Rows are points. Two turns around zero, p and q, are shown by what they do to some points. Where does a point land after both, in the order given? Backwards means that the second turn is done in reverse. Each puzzle has new turns, and all numbers are rounded.
(in the rows, 128 means zero)

Turn p:
[168 151] => [173 138]
[156  78] => [140  72]
[129 126] => [128 126]
[100 141] => [105 149]
[ 87 145] => [ 94 156]
Turn q:
[164 163] => [172 152]
[ 89 122] => [ 89 133]
[163  97] => [153  89]
[120 157] => [128 158]
[104 100] => [ 97 108]
Where do these land?
p, then q: [183 122] => [171  93]
q, then p: [105 132] => [111 144]
p, then q backwards: [142 108] => [142 108]
q, then p: [ 83 150] => [102 171]

Turn p:
[164  89 103 144] => [166  81 121 129]
[ 97  83 137 135] => [ 93  87 139 136]
[ 80 161 105  95] => [ 85 162  85 116]
[118 152 131 162] => [129 147 129 166]
[167 136 149 125] => [160 139 154 114]
[113 172 105  87] => [115 172  89 101]
[157 102 166 149] => [148 107 178 134]
Turn q:
[159 116 159 144] => [149 117 163 151]
[117 155 151  48] => [131 164 154  52]
[125 142  68 123] => [136 127  68 115]
[116  99 146 113] => [108 109 152 114]
[121 104 148 149] => [110 112 148 150]
[150 142 111 122] => [155 132 113 123]
[108 138 113 197] => [106 137  98 192]
Where do these land?
p, then q: [171  89 154 132] => [145  99 182 122]
q, then p backwards: [106 107  78 127] => [103 106  83 110]
p, then q: [133 140 183 112] => [122 167 170 116]
q, then p: [122 156  96 136] => [144 137  89 135]
q, then p: [100 171 182 114] => [107 198 149 131]
p, then q backwards: [122 110  87 172] => [147 108  95 175]
p, then q: [141 124 115 103] => [139 120 122 101]

Turn p:
[149 136 118 157 130 149] => [153 143 121 149 125 151]
[ 48 115  79 149 152 170] => [ 65 111  88 154 167 188]
[159 114 166 101  93  80] => [142 115 163 106  87  72]
[106 107 124 125  88 123] => [ 95 113 134 132  94 130]
[176 138 137  79 172 136] => [178 131 132  69 158 123]
[ 91 149 149 131 127 154] => [ 94 154 148 134 149 143]
[163  89 149 150 124 115] => [165  96 154 149 110 120]
[178 153 130 120 108 127] => [166 158 130 111  99 119]
[ 83 151 100 140 156  99] => [ 96 131  83 147 163 107]
Turn q:
[182  95 147 188 171 120] => [173  98 111 201 165 123]
[152  98 164 144 157 193] => [149 104 168 163 166 181]
[124 133 141  99 110  84] => [141 131 134  98 108  86]
[ 90 109 122 193 165 110] => [ 82 115 116 189 154  97]
[143 119 114 121  94 104] => [142 115 109 115  92 117]
[ 85 167 132  92 112 164] => [ 93 169 161  88 120 153]
[126 131 114  96  92 135] => [126 127 128  91  97 142]
[129 170 110 114 100 105] => [130 165 106 103  97 116]
[122 129 108 105 151 136] => [117 126 118 103 153 136]
Where do these land?
q, then p: [157  88 140 156 157 173] => [164 104 149 162 153 174]
p, then q: [105 151 123  87 167 156] => [113 142 133  88 182 137]
p, then q: [ 78 144 122 147 109  93] => [ 76 137 115 146 114  92]
q, then p: [112 108 135 120 158 117] => [128 101 130 129 155 110]
p, then q: [156 163 112 125 148 140] => [149 154  98 112 143 147]
q, then p backwards: [ 61 141 127 105  61 109] => [110 134 145  82  45 111]
p, then q: [186 101 103 129 104 133] => [166 105 117 120  84 164]
p, then q: [169 128 164 155 120 104] => [177 134 126 158 107 104]

Turn p:
[138 131 104  70 159 162  68 127 157] => [153 133 107  69 151 173  76 133 154]
[111 113  80 197 133 108 179 116  90] => [117 110  70 194 123  89 169 110 107]
[143 140  77 131 151  94 140 173  95] => [180 138  82 137 135  97 146 161 103]
[119  90 192 124  91 158 141 127 143] => [ 90  91 191 132  98 155 126 130 129]
[ 98  91 167 150  81 112 140 101 143] => [ 78 101 167 148  91 101 118 106 134]
[119 139 134 158  81 154 137 134 133] => [ 96 144 132 147  85 145 145 132 131]
[113 120  95 114 116  82 123 131  81] => [150 130 102 127 114  83 110 120  81]
[142 129 155 117 100 126 144 107 170] => [109 124 165 102 111 124 146 112 159]
[ 97 121 136 173 119 100 137 148 135] => [102 128 130 169 118  91 128 153 134]
[162 147 125  83 195 155 140 124 141] => [159 120 123  84 193 164 150 131 139]
[105 163 154  81 134 152  83 113 138] => [107 163 148  82 151 159  85 126 123]
[189 151 116 137 177 133 104 135 110] => [195 153 118 143 166 154 136 123 141]
Turn q:
[112 158 111  95 165 151 166 163 131] => [137 167 154 106 176 127 154 162 142]
[124 130 199 100 112 111 110 131 129] => [133 123 177 100  96 106  96  98 125]
[176  85 135 116 124 179  78  92  79] => [171  56 115 115 143 173 109  96  83]
[141 155 118 168 153 138  90 108 138] => [141 132 107 173 150 146 102 101 149]
[192 137 104 119 105 143 153 126  66] => [178 141 110 124 118 168 147 145  60]
[ 69 141 119 140 129 118 152 106 137] => [ 71 154 122 125 135 125 150 112 146]
[158 137  80 169 101 106  91 137 157] => [140 127  73 171  98 141  99 156 154]
[ 99 121 123  89 120 170  94 156 139] => [122 101 150  86 147 157 107 152 161]
[131 118 142  86 146  96 155 122 142] => [138 140 131  93 128  76 142 124 124]
[139 116 157 155 105  91 163 129 186] => [127 131 134 155  69  79 157 124 157]
[ 67 109 121 169 147 106 155 137 102] => [ 53 135 135 157 148 111 145 138 105]
Where do these land?
p, then q backwards: [123  92 128 179 139 119 162 114 162] => [109  88 129 171 143 136 129 121 178]
q, then p: [172  84 133 153  96  84 118 156  77] => [164 131 126 181  70 123 103 132  74]
q, then p: [157 140 141  82 168 146 110 119  77] => [184 130 141 119 176 158 116  99 103]
p, then q: [ 99 162 155 100 152 138  85 113 143] => [132 141 151 107 175 132  85 107 156]
p, then q: [100 118 101 131 121 142 133  90 145] => [ 93 119  93 106 138 133 135 122 147]
p, then q: [119  92 134  66 166 145 121 135 119] => [151  75 137  97 169 120 109 138 104]
p, then q: [ 78 135 113 174 130 134 153 137 141] => [ 69 144 120 151 138 126 137 160 143]
q, then p: [139 133  90 170 112  85 149 144 151] => [121 159  93 153  91  99 150 160 138]
q, then p backwards: [ 98 178 178  74 115 130 140 108 140] => [154 170 152  86  91 117 107  83 159]
p, then q: [195 146 107 148  83 156 109 166 125] => [179 144 135 141  75 183 158 144 147]

Turn p:
[165 164 152 116  94 133 147 149 138 122  98] => [154 138 122 173  77 135 132 114 149 143 120]
[ 95 144  87 130 119 127 100 130  87 171  92] => [102 158  85  90 117 118 153 122 102 121  81]
[118 101 151 127 120 181 150 154 149 102 105] => [127  79 143 136  94 162 135 160 157 118 121]
[ 93 146 133 141 155  73  71  94 110 129 155] => [123 186 155  97 169  96  96 133  85 115 124]
[116  84 132  79  69 195  85 124  70 180  99] => [125 119  46  41  72 144 103 153 159 146 100]
[137  94 172 120 115 121 173 172 178 133 133] => [109  86 154 171 109 103 122 141 190 138 145]
[140 139 156 137 116 162 185 114 172 118 111] => [123  98 166 159  99 172 134  99 158 145 133]
[152 118 164 108 135 151 156 169 157  92 106] => [163  89 150 169 103 137 137 153 170 125 123]
[106 154  99 145 140  98 125 118  95 114 186] => [123 162 137 110 155 109 150 128  78 121 176]
[129 143  72 140 129 106  97 104 150 116 149] => [118 160 109 138 170 141 121 106 103  87 144]
[113 130  82  92 130  98 111  85  77 141 107] => [148 146  95  69 138 101 134  83  99 106 107]
[157 115 130 190 155  96 136 120 133 106 152] => [121 108 149 171 168 119 109 129  79 144 148]
[144 132 135 138 188 124 128 132 147 138 170] => [133 134 153 142 192 127 138 145 137 154 141]
Turn q:
[126  90 114 135 153 119 123 116  92 122 140] => [134  90 114 120 139 118 103  95 111 125 129]
[ 79 129  96 161 100 165 140  88 156 157 123] => [130 135 102 143  93 191 131 104 170 163 108]
[150 138 141 142 121 132  92  97 174 124 100] => [127 170 167 126  96 128  95 129 151 142 136]
[205 151 136 136 133 141 112 149 214  75 157] => [161 213 155 152 146 109 101 152 160  80 189]
[128 144 166 126 121 127 168 108 115 117 138] => [105 130 146 110 151 133 169 107 137 127 141]
[ 74  95 103 132 140  98 128 154 154 201 150] => [141  87  69 139 138 139 110 172 144 196 124]
[ 73 154 126 129  93 155 131 147 130  89 119] => [ 79 144 105 152 116 153 147 135 145  93  94]
[196 128 143  83 117 159 119  94 109 123 100] => [156 141 188  77 101 138 134 120  96  95 138]
[154 125 139 154 166 120 157 196  87 111  90] => [137 109 164 178 186 100 137 131  82 112  96]
[150 177  95  96 179 122 151 124 114 121 154] => [172 163  96  99 155  90 159 110 111 117 115]
[120  97 121 121 128 100 148 158 105  90 113] => [119  83 133 140 153 104 125 133 135  91 107]
[ 82 155 120 122 110 137 143  72 116 137 108] => [106 132 119  99  96 150 158  96 151 149  90]
[119  97 105 154  77  85  86 145 135 153 168] => [122  85  92 164  80 110 108 153 144 145 176]
[138 113 186 103 155 133  93 146  93 171 132] => [105 116 143  96 143 128 113 155  55 157 149]
Where do these land?
q, then p: [120 117 152 125 144 151 120 179 142 142  54] => [132 125 135 138  95 124 136 189 120 153  62]
p, then q backwards: [119 149 151 136 154 100 184 165 124 106 122] => [170 153 136 152  97  91 149 143 105 139  96]
p, then q: [193 134 175 151 131 114 115 135 138 168 114] => [145 136 140 164  92 124 107 136 111 201 125]
q, then p: [ 92 144 107  95 131 116 146 126  68 113 187] => [138  88 113  96 149 111 167  79 109  80 151]
q, then p: [122 161 105 121  82 175 118 127 165 128 142] => [121 146 114 159  90 180 158 126 130 117 158]
q, then p: [ 92 150  91  78 102 111 156  90 108 124 134] => [135  91 113 130 107 126 145  70 167  83 134]
q, then p: [111 142  93 120 116 154 111  99  98 114 126] => [139 123 108 111  95 152 119  92 113 101 130]
p, then q: [168 139 128 118 180 139  92 125 180 151 107] => [157 184 160 149 147 133  89 121 121 158  92]
q, then p: [115  82 225 186 106 155 129 157 139 195 152] => [ 58 127 137  68 155 149 151 211 138 196 147]
q, then p backwards: [ 94  90 131 184 136  89 112  82 116 125 149] => [164  85 140 133  91 110 171  96 149 174 132]
q, then p: [123 149  66 138 107 129 109 105 111  93 131] => [128 128 114 148 104 147 100  79  99  89 141]
p, then q backwards: [152 117 166 111 135 121 129 111 131  93 138] => [170  91 114 138 137 121 124 124 147 138 118]
p, then q backwards: [189  97 110 129 167 135 155 145 155 128  92] => [102  95  88 167 135 109 184 157 112 136 121]
q, then p: [101 122  93  99 100 102 114 146 118 110 144] => [118 104 104 146 121 111 132 125 121  70 141]

Turn p:
[116  90 134 105 140 149 118 142 112 130 164 136 139 120] => [104  94 130 121 145 145 122 142 107 134 158 140 143 105]
[151 134 160 126 119 124 111 151 130 143 122 107 147 132] => [158 132 150 124 134 138 101 138 136 154 134 110 139 130]
[102 109 113 105 136 160 120  99 125 151 158 119 158 117] => [ 95 123 109 117 137 160 143 100 116 143 156 125 154  99]
[133 150 122 115 117 115 136 126 138 117 134 112  99 151] => [132 138 119 110 113 110 134 137 134 116 141 107 108 153]
[130 119 140 151 136 147 144 163 108 156 117 121 145 152] => [128 119 150 152 149 143 136 147 113 166 113 119 139 152]
[140 105 156 121 143 119 141 130 105 136 107 114 146 145] => [137 106 169 121 151 121 132 118 121 142 117 111 139 133]
[ 99 157 126 127 126 109 120 124 130 127 116 133 101 110] => [110 160 119 124 118 104 120 134 138 123 114 129 104 112]
[127 143 130 155 138 136 130 112 155 104 113 128  91 116] => [130 139 115 149 131 128 127 119 155  99 118 131  84 133]
[ 93  98 101 105 132 163 127 132 139 111 127 135 164 117] => [ 92 107 102 117 144 164 136 133 131 111 117 132 167 108]
[147 174 129 138 125 117 137 118 120 102 128 142 117 122] => [149 167 136 125 119 118 130 128 122  99 126 147 110 143]
[135 140 123 136  82 116 127 109 121 119 124 125  97 110] => [140 142 127 134  78 121 124 125 119 108 123 116 103 115]
[110  91 113 124 139 121 138 134 132 134 164 116 168 114] => [117 107 119 139 142 129 152 134 130 134 156 129 176  99]
[147 151  96 138 132 115 108 121 127 119 107 127  95 120] => [154 143  94 125 122 107 123 121 119 117 106 131  96 130]
[135 147 132 153 116 103 110 113 137 113 119 150 109 154] => [134 140 125 142 107  98 100 112 133 112 120 137 116 160]
[155 112 145 120 138 124 152 148 140 158 120 154 144 140] => [141 102 155 120 128 133 139 134 145 162 122 156 140 147]
Turn q:
[155 155 129 115 116 121  97 124 124 149 129 145 123 130] => [140 155 124 105 117 118  96 122 119 148 141 132 114 132]
[141 121 154 116 149 115 130 139 120  98 129 109 138 113] => [144 114 163 123 151 116 130 143 118 106 124 117 125 118]
[ 91 107 128 119 126 141 154 122 122 114 132 143  90 116] => [ 89 112 122 131 120 139 168 124 129 114 129 135 100 114]
[106 111 113 127 122 155 145 160 108 127 108 137 110 130] => [ 99 131 115 138 118 156 152 154 106 124 109 136 121 130]
[151 133 115 148 111 126 116 105 112 141 130 169 147 149] => [136 134 117 123 108 123 106  99 110 146 136 169 148 142]
[116 104 110 123 116 156 157 116 109 133 113 110 104 109] => [121 119 110 124 121 162 170 118 114 129 108 115 120 107]
[138 141 136 134 163 104 153 152 141 112 162  90 124 119] => [152 124 146 159 169 101 151 147 136 123 148 100 121 129]
[123 118 103 109 141 150 144 123 140 116 105 135 117 137] => [126 126 102 116 140 151 146 135 139 110 112 148 116 133]
[141 113 149 135 160 135 114 144 151 120 162 100 134 124] => [145 100 151 147 159 136 112 149 144 131 154 110 125 122]
[121 125 133 117 111 115 142 145 153 110 170 109 154 108] => [140 122 145 132 119 117 147 147 146 105 169 101 151 123]
[104  99 110 127 116 127 138 137 126  96 123 100  94 131] => [120 104 107 151 117 139 151 135 121  91 115 105 105 124]
[134 171 131 155 117 129  95 107 130 141 110 151 150 124] => [126 169 132 127 119 119  84  99 137 142 121 147 149 119]
[123 133 115 131 132 106 100 113 120 162 116 151 151 131] => [113 132 106 106 127 105  96 117 124 151 123 138 153 130]
[147 137 147 142 111 112 120 119 143 158 104 148 137 140] => [140 137 134 119 102 109 105 122 144 160 108 145 134 136]
[129 151 146 123 130 129 115 114 119 144 128 125 146 161] => [126 138 143 117 135 128 105 108 131 141 124 123 136 164]
Where do these land?
q, then p: [124  95 124 135 133 152 110 139 139 103 133 125 112 142] => [119  98 111 155 135 148 113 141 118 111 125 131 115 129]
p, then q: [134 148 137 166 131 123 127 133 124 134 141  92 106 126] => [149 142 127 171 140 117 127 117 122 151 134 111 110 128]
p, then q: [118 144 119 139 129 146 121 119 121 137 137 130 155  31] => [126 187 140 124 138 143 146 126 127 138 144 155 142  52]
q, then p: [138 109 145 125 141 107 133 141 123 141 126 141 107 142] => [121 102 136 130 119 101 125 140 123 151 119 129 116 131]
q, then p: [159 137 130 119 125 132 130 123 116  55 113 142 108 146] => [140 119 149 125 125 121 107 127 107  71 119 155  89 152]
p, then q backwards: [135 142 115 146 135 131 137 144 110 143 130 130 129 144] => [140 137 122 135 134 126 146 149 109 141 127 128 125 145]
p, then q: [150 121 116 109 125 146 143 117 116 140 127 141 116  72] => [129 141 133 105 112 147 164 132 113 137 133 150 108  88]
q, then p: [113 126 132 141 108 115 147 134 142 111 125 138 156 147] => [129 127 143 141 113 126 120 130 145 110 121 129 163 151]
q, then p: [113 141 137 112 142 147 122 136 119 128 138 140 113 126] => [ 97 139 127 125 140 128 126 140 126 130 140 130 108 129]
q, then p: [153 146 137 121 128 132 128 125 132 139 148 137 145 127] => [138 136 138 114 126 131 121 122 128 145 158 143 131 137]
p, then q: [116  93 116 114 144  94 125 123 116 137 126 140 164 152] => [120  94 130  98 135  98 127 125 128 128 118 129 174 134]
q, then p: [109 150 122 151 133 144 126 106 173 124 125 131 122 140] => [123 140  95 146 122 138 123 107 169 119 129 142 123 143]
q, then p backwards: [120 148 114 111 102  88 141 141 173 143 112  74 129 140] => [128 149 106 136 104  91 139 143 168 117  98  77 117 149]
p, then q: [114 112 119 142 102 127  83 134 115 133 111 131 111 115] => [121 133 104 132 110 131  98 125 103 126 109 110 132  94]
p, then q backwards: [129 118 149 110 140 134 135 124 116 145 110 127 149 148] => [125 125 158 122 143 136 133 112 110 147 128 120 148 133]
p, then q: [124 115 137 107 130 130 142 109 112 136 146 131 126 149] => [108 105 142 115 125 126 146 113 124 128 140 115 128 143]
